Each row is a point. The window is the flat piece filled in between its corners: a triangle in 3 columns, a solid with four corners in 4, and so on. A path goes straight from each point to the next, and from the last back to the first. List the points from which the path goes on through the window.

Window (3 x 3):
[[ -8  28 -36]
 [ 38 -52  14]
 [-24   3 -31]]
Path:
(1): [-19  20 -23]
(2): [ 7 -9 27]
(3): [ 23 -17 -53]
(4): [-14 -24 -52]
(5): [-35   5  14]
(6): [-16  19 -11]
(7): [-12   8 -49]
(8): [-31   6 -65]
(9): [-50  46 -16]
(10): [-21  15  11]
(11): [ 11  -3 -34]
(12): [ 20  26 -62]
(13): [-9 25  8]
(14): [-15  29  -2]
(15): [ -2  17 -62]
(16): [  7   4 -60]
Through the window after points: 2, 6, 10, 14, 16

Window (6 x 6):
[[-30  -1 -16 -51  25   0]
 [ -1  28 -11  26  -1 -10]
 [ 59  43 -70  35 -15   8]
 [-15  -8   7 -45 -38 -39]
 [ 24  11   7 -26  -3   7]
 [ 55  -4 -62  52   1  27]]
Path:
(1): [  4  34 -18  -8 -41  36]
(2): [ 46 -14 -11  -7  28 -31]
(3): [ 44  14 -59  31  -2  -8]
(4): [ 30  20 -54  36 -21  18]
(5): [ 16   7 -49  23 -25  38]
(6): [ 41   5 -20  19  35 -27]
(7): [ 59   0 -53  40  11   4]
(8): [ 17   9 -58  38 -29  57]
(9): [-10  -4  -9  -9 -16  20]
(10): [ 14  10 -22  -6  27 -33]
(11): [ 26  25 -11 -21  -1 -21]
(12): [ -5  24 -21 -25 -27  14]
Through the window after points: 1, 5, 7

Window (9 x 9):
[[  9  28 -18 -26  -4  40 -82 -19  16]
 [ -5 -33 -24  36 -21   3  31  -3  29]
 [ 86   7 -57 -22   5 -76 -16  52  10]
 [ -1 -38   1 -30 -18  37 -25   5   2]
 [111  27 -49 -24  25 -20  49  31  33]
 [-55 -33   3  -9 -21 -23  51 -25  19]
 [-53 -15 -27 -12   6  27 -11  18  13]
 [  2   3 -17  -7 -48 -16  43  35  30]
 [  2   8  41   2  23  46 -32   7  36]]
Path:
(1): [ 12 -21   4 -41   9  16 -23  -2  78]
(2): [18 20  3 13  0 13 -2 25 -2]
(3): [ 23  17 -22 -12  -5  19 -20  16 -12]
(4): [  8 -22 -28 -17  11  13 -19  17  95]
(5): [  4  -9  22  -9  10  28 -24   6  63]
(6): [  2  16  20   4  13  34 -14  13  -5]
(7): [ 18  13  -2  -8 -15   5  27  28 -26]
(8): [  9  -4 -29 -12  -2   3  -6  12  53]
Through the window after points: 1, 5, 7

Window (12 x 12):
[[ -36  -58   10  -26  -49   14  -14   24  -19   32    1   35]
 [  29   29    8   11   17   23  -39  -96   -3   22  -29   27]
 [  -4   13    4   -7   -4   10    6   15  -60  -30  -13   32]
 [ -45   44   12  -10   34   70   -9  -51   59  -17   19  -52]
 [ -10  -36   14  -59    1   -6   10  -17  -37  -34   65   10]
 [ -15  -65  -29  -32  -11  -41    1   -4    1  -25  -20    9]
 [  41   43   26   27    1    2   65 -111   33  -15    1    2]
 [  11  -58  -37  -17  -25   23  -33   36   21  -49   52   26]
 [ -43  -34   50    0   -5  -34  -48   57  -23  -14   21   14]
 [  59   21  -62    8   33   -8   53  -69    4   31   39   21]
 [  -3   47  -19  -62  -39   -9  -35   17  -11   -4   44   33]
 [   8  -37   -1  -69   17   32  -30   53   47   -7   14   39]]
Path:
(1): [-45 -21  -2  -1  -8  -6 -15  16  -5 -16  13  52]
(2): [ 40   5  40 -49 -13   9 -20  10 -42   0   9 -49]
(3): [ 37 -50   2 -34 -27  -6 -17   7 -19   6 -19 -42]
(4): [-25 -12 -19 -36   3 -10  -5  -6  12 -25  24  46]
(5): [-41  20  -4  -7   7  20  15 -43  41 -12  23  36]
(6): [ 21  12  17 -15   8  22   5 -45   7 -18  14 -40]
(7): [ 34  -9   3  -7  -3   9  -1   5  -8   6  -2 -22]
(8): [-53   9 -22 -17   5   0 -11 -20  13 -24   7  63]
(9): [-26 -13  -6 -11   8  -2  -5 -24  18 -13  18  47]
(10): [ 13 -18   2 -30 -15   3  -9 -13   1  -1  14 -13]
(11): [ 46  -9  26 -26 -12  18 -14  -9 -13  10  14 -60]
(12): [-37  -3   2  10   7 -19  10 -31  17 -36  14  81]
(13): [-19 -13   0 -22   0  -8   4 -14 -14 -19  19  66]
(14): [ 54 -14   1 -17 -19   2 -33   1 -23  19   6 -34]
(15): [ 28   9   0 -22 -18  11   3 -21  -3  -3  12 -14]
(16): [-33  35 -26 -17  26 -17   7 -43  25 -10  45  74]
Through the window after points: 1, 3, 5, 11, 15

Window (14 x 14):
[[ 15 -71  -7  78  16  45 -22 -15  -9  40 -11   7  -8 -21]
 [-11 -11 -95 -32  20   6  17   0 -30 -29  68   1  33 -46]
 [ 21   5   5 -43   7  -8 -35  -2  25 -10  -3  -5 -57  20]
 [ -7   4 -34  39 -55 -34  28 -17  56  22  15 -23 -32  44]
 [ 42  22  -4  69 -43  35  26  28 -18  28 -79  53 -46 -27]
 [-21   9 -30 -21 -44 -14 -35  46  26  12 -23 -23  28  23]
 [-38  10  45  19  40   3  12  58  26   3 -39 -10 -28  20]
 [-65   6  -6 -30  36  14 -33 -27 -31   8   4 -12 -15 -39]
 [  8 -12 -42 -17  16 -37  19 -16  14  61   3 -32   1  26]
 [ 44 -10  12 -30 -55   4   1 -26   8   5  20 -34 -13   7]
 [ -4  26   6  64  21  28 -59 -38   2  34 -68 -34  39   3]
 [  4  11 -24  23  13  45 -29   4  -9  43  43  -7  11 -31]
 [ 34 -22   9  -1  24 -56 -36 -39 -39  26  35 -32 -32 -10]
 [-31  11  60   4  33 -14  -2 -23  21   3 -10  64 -38 -31]]
Path:
(1): [  0   0   3  19   0  17  -8  -2  -4  18 -13  18  -4  22]
(2): [  0   5  12 -16 -14   9  -3  14 -21  -6   2  24   1  81]
(3): [ 18  -3 -18  33  -3 -11 -17   0  46  41 -28 -29 -14 -53]
(4): [  9 -10 -20   4 -10   6 -16   4  23  22   5 -39 -24 -44]
(5): [ 16   7  11 -14  -3   7  -7 -38 -44   7  35  22  15  47]
(6): [-12 -13   7  11 -16  16 -19 -13 -43  13 -11  49   1  51]
(7): [ 20  14  -3  29  12  11 -10   4  41  15  -5 -52 -30 -77]
(8): [  2   6  -9  36  -2  -8 -23   6  28  22 -39 -34 -34 -63]
Through the window after points: 4, 8

Window (14 x 14):
[[ -22   10   -9  -21  -21   42   -9  -13   39  -10   -5   41  -18    4]
 [ -59   13  -18   26  -12   -2  -23    5   19    0   43  -24  -49    3]
 [ -67   -8  -17   -5   41  -15  -27  -40   12  -20   35   16   29    4]
 [   6   26   43   -3  -23    4   18    3  -39   -9  -10   29  -23   10]
 [   5  -30  -14   14  -12  -43 -121   36  -92   -8   15  -22   15  -32]
 [  15   -8    1  -25  -18   23   30   -7  -18    6   15    8  -45    9]
 [ -40   -6    1   22    6   17   54    0   18   44  -55  -70   19   -4]
 [ -17  -18   25  -51  -18  -44    2   15    4    8  -16   23  -39   24]
 [  -9   59  -38  -17  -12  -13   44    1  -70   -7    4   42   -4    9]
 [ -21  -38   -3   17  -14   -1   25    7   29   13   -4   20   18  -19]
 [   3   -5   17  -34    3  -16    6   13   34  -24    3    3   34    3]
 [ -16  -20   13  -15  -56   -5   -1  -20   32   34   22   -1   -4   25]
 [  11   16   -9    0   25  -38   32  -42   19  -17  -38    7   26    2]
 [  24   25   16  -15   28   14    5   -2   32   23   -3   45    6    1]]
Path:
(1): [  7 -27  -9   7  -3   6 -15  16  13  -6 -13  19   9  65]
(2): [-13  -9 -10   2   7  -5  -6   3  10   3   3   9   3  23]
(3): [-19   3  -7 -25  -2 -14  -2 -13  15  13   7  11  -3 -24]
(4): [-37  11  -3 -14  -6 -13   3  -9 -10  11   4  -4 -11 -21]
(5): [-16   0 -10   5   0  -1   5  -6  -8   5  -1  11  -6  23]
(6): [-36 -10 -16  22  30   0 -24   7   7  -2   8  39  13  68]
(7): [-32   7  -1 -21  14 -11  -1 -32   9  -6  18   4  13 -27]
(8): [-18  31  17 -40  -5  -7  17 -19  19   8   8  20 -12 -47]
Through the window after points: 6, 8

Window (14 x 14):
[[ 47  64  14  10   7  32  46  41  51  -6 -22  26  16 -45]
 [-53  10   5  20 -22 -74 -56 -13  48 -20  -2 -12  27  16]
 [-42  -4  31   0 -38  22 -53  17 -15  23   0 -44  -6   3]
 [-42   3 -29   2 -20 -15  13   8  69  52 -14  54 -70  26]
 [-44  -5   5 -15  71 -25 -14 -38   1  14  -8 -56  -8  -6]
 [ 46  33  18  22 -21  20 -81  -7  48  24 -46  -7  -6   6]
 [ 11  -2 100 -19  10  -1  33   8 -29  22  48  20 -54  22]
 [-19  28  67  48 -23   4 -34 -23 -52  20 -14  25   2 -19]
 [-13 -35  20  32   8 -52 -32  16 -26 -76 -43  18  15   3]
 [-19   5   5 -21 -27   5   0 -55  36 -28 -52  14   5   0]
 [-13  15 -28  25 -17  64 -46  58  73  -5  -1  24  73  27]
 [-66  -8  23  -5  19 -41 -19   4   8 -32 -63 -17  20  46]
 [-13   0 -28 -63  -1 -27  46  -1  31   6 -64  65  25 -10]
 [-49  40   1 -26  -4   1   2  47  13   6  28  82 -56  19]]
Path:
(1): [ -9  16 -27 -12  -7 -11   0  -6  12  28 -21   2 -10  28]
(2): [ -9  17 -23   4  -3   0 -10  -7  -3   1 -10  -7   1  20]
(3): [-56  -4  49  -9  21 -34 -36  -4  62   1 -74  35  34 -47]
(4): [-37   4  43  -6  -1  -3 -29  18  48   8 -20  17   0 -11]
(5): [ -2  34 -11   0 -22  -6   1 -13  -8  18   8 -13 -10  33]
(6): [ -9  25 -16  14 -21  -8 -15  -7  -1  -6 -22  13  -9  22]
(7): [-31   5  23  -1  -7   6 -25  10  32   2 -29  12  12 -14]
(8): [-17  -7  43   8  -3  11 -33  12  26  -9  -6  13  -8  -3]
(9): [-25  55 -14  25 -12 -36  -2   5 -16   2  -8  -4   2  60]
(10): [  4  39 -11  -3 -11  -3  12 -19   8 -12 -24  20  -2  25]
(11): [-34  -5  29 -20 -10   1 -14   4  38  -1 -22  30  -8 -14]
(12): [-65 -13  36   0  33 -15 -12   6  54 -10 -16  33 -12 -24]
Through the window after points: 10, 12

Window (14 x 14):
[[-97  66 -14   0  38  34 -36 -20 -50  16  16 -57 -19 -53]
 [ 27 -64 -16   2  -9  45  -4 -39 -37  15 -41  36 -22 -44]
 [ 20  -9 -61 -41  25   4  18  36  18  17   0 -10 -23 -20]
 [-54 -46 -10 -11   3  -8   3  12  83 -42 -27 -15  35  39]
 [ 49   3  49  17 -21 -31 -39  64 -39  -1 -38 -23  -6  21]
 [ -4  30  12 -21 -26  38 -26  -4 -48  40  -4 -14  25  84]
 [-42 -20 -41 -16  13  10  21 -22 -21 -13 -25  72 -17  51]
 [-31 -30 -34   3 -28   2  28  31 -26  37  57 -25 -31 -25]
 [ 12 -56 -37  38  32  15   1  38  11  34 -21   6 -14  -2]
 [ 22  15  17 -21  35  -5  -5 -22 -11  41 -15  -6 -28  17]
 [-36  31   9 -12  32   9 -66   9  26  51  -9  26  12 -35]
 [  3  21  19  23  45  11   0  18 -42 -33  13  23  36  51]
 [ 63   8 -18  -6 -12 -46  63  23 -36  28 -46   5   5  11]
 [ 27  12 -35  20 -17  -5  36  22  27  -9  -1   9 -13  45]]
Path:
(1): [-26  44  32 -12  29  58   7  12  -6  14 -13 -17 -31   1]
(2): [-45 -19 -79   8  -3 -31 -31 -29 -54  14  10  -5  13 -23]
(3): [  4 -14 -48  11   2 -31 -30 -12 -13  16  -1 -14  15  24]
(4): [ 17  10  44 -13  -3  40  26  48 -15  27 -20   4 -32 -38]
(5): [  5   0  10  -3  -9  42  18  55   2  23 -14   4 -30  -9]
(6): [  0 -17 -23   2   8 -17 -12  -2  -6  18 -14  -3  -2   7]
(7): [ 15 -40 -54   4   8 -20 -38   4  -4  -5  -3   7  34  25]
(8): [-18   3  -6  -2  21  29  45  23  -4  23 -21  22 -47   6]
Through the window after points: 1, 7

Window (14 x 14):
[[ -89   44  -27   -4  -43    7  -51   59   14   20  -29   80   75    7]
 [  52   44   19   44  -49 -116   -9  -65  -23    6  -20  -19  -20   44]
 [  25   16   15   -3  -51  -29   25   19    6  -75  -17   -9  -16   25]
 [   7  -29  -15   -1   33   12    0  -35    5  -15   26   65    1    1]
 [  15   -8  -24   -8  -82  -25   44   28   31   11  -22  -12   -3  -17]
 [ -53    8   -4   43   23   46  -24    9   30  -13  -11   -5    5  -28]
 [   3   18  -73  -35   32    8   29  -27   28  -19   -9  -40  -12  -11]
 [  49  -21  -27  -35    5   28   24   31  -14   14  -30  -73   20  -56]
 [  -7   35  -38  -16   22   -4  -47   16   52    0   16  -11   -5   -6]
 [  13   22   34  -70   -1   26   37  -11    6   35  -22  -65  -14  -49]
 [  55   -4  -52   36   -7   21    9  -30   25  -55   58  -42   65    7]
 [   6  -34    9   -1   49   -2   36    5   39  -38   -2  -25   36  -28]
 [ -33  -31  -45  -23    1   13   -5  -15  -35   26   70  -23   22  -25]
 [  18   67    2  -16    3    2   21   34  -32   57   22  -36   13   58]]
Path:
(1): [ 10  32 -24   2   6 -18  34   4   2 -43  29 -24 -14 -80]
(2): [ 24  36 -33   3  10 -17  33   8 -38 -16  25   9  -1 -30]
(3): [ 16 -23  21 -37 -30  -1   0 -25  55  12 -17 -54  24  40]
(4): [ 17  -4  -5 -23 -13  -4  -3  -4   6  -6   0 -13   9  18]
(5): [  0  53 -59  12  -5 -37  32  11  -2  11  38  14  16 -32]
(6): [ 28  44 -28  19 -11   0  28   2 -11 -21  29  54   2 -67]
(7): [ -4 -26 -14 -39  -6  -3   2  -3  11  17  -6 -40  14  30]
(8): [  3 -26 -24 -16   0  38   3   1  22 -14  16 -21  17   1]
(9): [ 12  25 -27  -7  22   7  28   2  13 -26  15   9  20 -37]
(10): [ 21  66 -18  30  22  -2  42  15 -16  16   8 -15 -12 -34]
(11): [ 10   5 -14 -27 -13  -7  -1   1   3  11   0 -31  22  28]
(12): [ -8 -40  -8 -19  12  23 -30 -19  27  10  18 -45  21  29]
(13): [ 15  41 -36  29   0 -17  34  19  -7 -31  10  23  20 -22]
(14): [ 19  72 -30   1  16 -32  43  23   3 -27  27  -5   0 -44]
(15): [ -9 -40 -34 -14  -9  12 -18 -43   1  12   6 -26  15  22]
(16): [ 20 -19 -26 -14  14  12  -2 -22  22   6   2 -23  15  35]
Through the window after points: 10, 14

Window (14 x 14):
[[ -9 -17  43  -6 -47  53 -31  56   6 -11   5 -31  24  -6]
 [-38   5 -23  -8  16 -39 -13  -6  -2  17   3  23 -27  35]
 [ 28  20  38 -20  22 -47 -35  70  -5   0  11  -9  26 -33]
 [-23 -21  -5  27  34  -8  10  -4   0  61  14  29  67  31]
 [ 32 -76  90  -3   0  -5  64   6 -67  12 106 -29  -7  17]
 [  7 -58 -12  17 -43 -19 -47  20  33  -1 -34  -8   1  19]
 [-40 -41  15  26  16 -39  68 -61 -27  10  20 -14 -14 -28]
 [ 46 -20 -45  22  -7 -28 -12  33 -24 -39  54  26 -21 -15]
 [  6  68 -46  64 -18 -43   5   3  -5  37 -48  19 -35  47]
 [ 44   6 -46  -1 -27 -16  12 -53  -4  21  14 -16 -35   1]
 [-45 -14  40 -14 -40 -26  33  59   9  10  21   6  66  15]
 [ 12 -17  -4 -25 -30  -5 -15   3 -98  28  -8  -9 -17  29]
 [  4 -44 -37  -3 -35  32 -40  65  29  42  13 -64  12 -28]
 [ 11 -13 -45 -59  51 -19 -10  10 -67 -23  -7 -61  11  30]]
Path:
(1): [ -5  -6  -2 -16   4 -16   5  15  -1   7  -5  18 -35  14]
(2): [ 30 -48  24 -35  14  25  18   8   7 -16 -10   2 -42  12]
(3): [-47  -6  -9  27 -24 -64 -24  22 -43  34  55 -37  84 -26]
(4): [ 13   3   4  -1  -7 -36 -40   0 -19   7  43 -21   6  25]
(5): [ 26 -12  -5  -4  -3  -4  56  24 -12  22 -29   6 -19 -35]
(6): [ 22 -27   7 -15   0  13  28  26 -17  21   0  -1   8   0]
(7): [-36 -33   0  20 -20 -50 -50  -4 -29  18  85 -56 -15  30]
(8): [ -6   3  -6  -2  -7 -17 -30  20 -37 -10  22 -39  34  21]
(9): [ 20 -22  -7 -22   9  -8   5  23 -18  26   2   3  -6  19]
(10): [ 22 -14 -48 -10  -5   7   5  37  24  11 -39  23 -28   8]
(11): [ -6   2 -17  11 -18 -25 -29  10 -12  17   9 -30  13   2]
(12): [ 10   2   5  42  -5 -42 -39   3 -26 -15  46 -40  32  -8]
(13): [  6 -25  -3  -3 -12  -6  26  14 -11  26   0  -2  -3  13]
(14): [ 18 -19  24 -14   2   8   9  34  -8   6 -28  17 -14 -21]
(15): [ 14 -25 -11   8 -14 -35  -8   2 -24   2  48 -44  18  14]
(16): [-28 -24 -40  35 -16 -49 -51  -6  -6  17  20 -18  42  33]
Through the window after points: 4, 6, 16

Window (14 x 14):
[[-50  22 -18   3 -31 -51  19  11  13 -16 -28  42  12 -25]
 [ 35 -64  19  23 -42  48  60   8  19 -20  13 -30 -11  16]
 [ 19 -16  55  -2  -7   3  21  56   4  42   3  29  -3  41]
 [-24   6 -48   0  42  -8   7  47   9  22 -83 -21 -54   0]
 [-64 -17  -9  28  -3 -10 -64  11  10  32  23 -16  24 -51]
 [ 51 -13 -54 -45  16  -7  34  10  -5  34  10  31   5 -66]
 [ -2 -10 -36 -59   2 -63 -66  36 -35  29  -4  55 -42  91]
 [-41  15   7 -27  -5  13  14   1 -22  48 -14 -11 -42  15]
 [-64   4  20  21 -36  25 -16  73 -21 -64   6 -45 -11 -34]
 [  2 -31  29  69   7  43  28  -7 -33 -19 -11  21 -13  22]
 [-48   9 -92 -34  61 -15  -7  16   1  -8   0 -39   7  32]
 [-16  27  -4  20  38  19 -15 -23  52 -27 -51  17 -13   9]
 [ -6 -57  70  10  24  14  33   9 -24   8 -10 -48 -29 -35]
 [ -1  33 -40  27  13 -26  14  12  28 -23  12  -5 -37  23]]
Path:
(1): [-24 -36 -16  20  24  15  30  26  29   4   8  82 -25 -24]
(2): [ 17  33 -10 -34  -5 -30 -13 -11 -18  21 -33 -77  -2  56]
(3): [ 19  -3  21   1   6 -11   4   9 -16   4 -40 -21  -3  -9]
(4): [-36 -30  10   2  16   6   8  14   7   4   7   6 -31  -1]
(5): [ -9 -47 -12  27  36  12  40  28  53  -9  22   1 -45   7]
(6): [-11  11  19   4 -16  10  -5  -1 -16 -13 -35 -13   3  -6]
(7): [ 50  11  15  29 -13 -36  12  26 -28  55 -45 -24   2 -14]
(8): [-36 -19 -16 -19  23  26  23   9   8 -31   7  15 -41  23]
(9): [-20 -44  -5 -11  26  25 -10  23  13  21  12  12 -43  -4]
(10): [ 10  23 -24   9  -2 -39  27  -7 -14  15 -31 -10  24  27]
(11): [ 19   9  32  24 -75   3 -46  44 -20  13 -49 -56   3  17]
(12): [-78  -9 -25  -8  56   9  37  43   7 -39  27  23 -36 -27]
(13): [-48 -21 -61 -14  36  -8  12  26  34   1  13  17 -27  27]
(14): [ 13  25 -16  -9   7  -5 -15   7 -41   0 -19 -50  26 -31]
(15): [ 25  -3   9  -8   7 -17  -6  11 -12  -4 -33   0  -9  25]
(16): [-24   2 -29  -1  23   6  22  21   9  -4 -15  14 -36  24]
Through the window after points: 3, 5, 11, 13

Window (14 x 14):
[[ 18   2  53  13  65  18 -53   4 -53  22  -4  15  -2 -44]
 [ 32  58  29  -2  34   2 -14  14 -32  21 -49  38  24  -4]
 [-43 -56  -7   9 -35 -30   5  33 -16  30  -4 -17 -26 -54]
 [-36 -13 -14 -36 -61  29   5  12  89  19 -12  38 -41 -27]
 [ 11 -15  23  -2 -36 -15 -22   9  26   2  -7 -42 -35 -25]
 [-24   1  13 -23 -37  11  50 -26  30  27  20  13 -34 -25]
 [-74  68 -12   4 -33  24  14   0  33   6  33  40 -62  12]
 [-10 -34  12 -21 -15 -42 -21  20  31  29  42   0 -12  -1]
 [ 12  24  54  29  22   9   9  40   0 -10  -5  35  13 -41]
 [ -6 -67  32  35  17 -23   1  21   1  35 -20 -12 -42  -5]
 [  4   6  57 -28  71 -21 -21  19 -30 -24 -36   7   2 -22]
 [-23  33  10  27  64  31 -17 -11 -28 -15   3   2  41   8]
 [-15 -61   0  30 -18 -59 -20 -24  10   2   4   9 -35 -38]
 [-13  66 -55  -8   2  56  40  13  20 -14  35  49 -49  -1]]
Path:
(1): [  8  -5  22  -3  -5 -17 -12  11  -2  -1   3  27 -11   8]
(2): [-32  10  -3  16  37  -2 -14  -6   8  39  -7 -20   6 -55]
(3): [-33   9   2  15  43 -29  -1  28  56  35   3  16 -27 -73]
(4): [  2   7  33   4 -14  27   1  10 -18 -13  -5  24  -4   5]
(5): [  1 -80  36  29  -1  -2 -28 -18 -25 -35  16  23 -17  -4]
(6): [-30  39 -19  -4   6 -43   6  14  38  55  -5 -10 -16 -35]
(7): [-30  29   7  13  80 -43 -15  24   1  23   2   1  24 -64]
(8): [ 12  -9  52 -29  -4  27  -8   0 -25 -30 -28  19 -31  24]
Through the window after points: 1, 3, 5, 7

Window (14 x 14):
[[ 25   4  24 -80 -18   4 -48 -21 -32  27  75  52 -47 -25]
 [ -9 -24  32 -43  33  -2 -50   3  46   7  -1   2  42 -32]
 [ -7  14  22  30 -38  72  -3  41 -40  33 -30 -12 -10   5]
 [ 15  -4  30   1 -10  -6 -34  17 -10  -7  68   9 -63  -4]
 [ 51  36  41 -11   5 -34 -20 -29 -33  26  51  33 -23 -18]
 [ 60   8  11 -16 -30   2 -21  19 -32 -11  69  43  17 -25]
 [-19  -5  17  12 -46  30  20   8 -25 -35 -57   4  -4   0]
 [ 13 -47   7  17   2  35  25  48 -52   2 -64 -13  -9 -12]
 [-16 -44  62  -6  23  17 -23  24  31  10 -25  69  23 -15]
 [-26 -17  29 -49  50   9  19   7  49  18  35  40  23  -4]
 [ -7 -62  28 -13 -19  -2   4  -6  44  44   4  24  31 -27]
 [  7 -46   1  52 -19  77  -1 -18 -59 -11 -38  -3  17  18]
 [ 34 -34  28   3 -39  53   3  19 -25   3 -52 -11   3  60]
 [-29 -13 -11  27 -22   1 -13  43 -62  11 -35   7  -1  39]]
Path:
(1): [ 21 -11  63  -1  -4  -2   5  28 -56  10  15   4  -5  -5]
(2): [  0  14 -33  -5 -10  40 -42 -21  22  -4 -21  37 -13   5]
(3): [ 39  14 -11  -6  -2  -5  -5  -8 -15  20 -13   9 -14  -4]
(4): [ 14 -12  52  -5   0   7 -12  10 -33  11  22  22  -6 -16]
(5): [-33 -60  54 -25   1   4  18   6 -26   6  -3   5  21   3]
(6): [ 45  11  -1  16 -13  41 -15  30 -12  12 -18  15 -19   0]
(7): [ 24   5 -29  31   6  20 -27  33  -1  17 -28   2 -29   3]
(8): [-47 -31  74 -30 -45  23   5  13 -62   6   4  22  40  12]
Through the window after points: 3, 5, 7
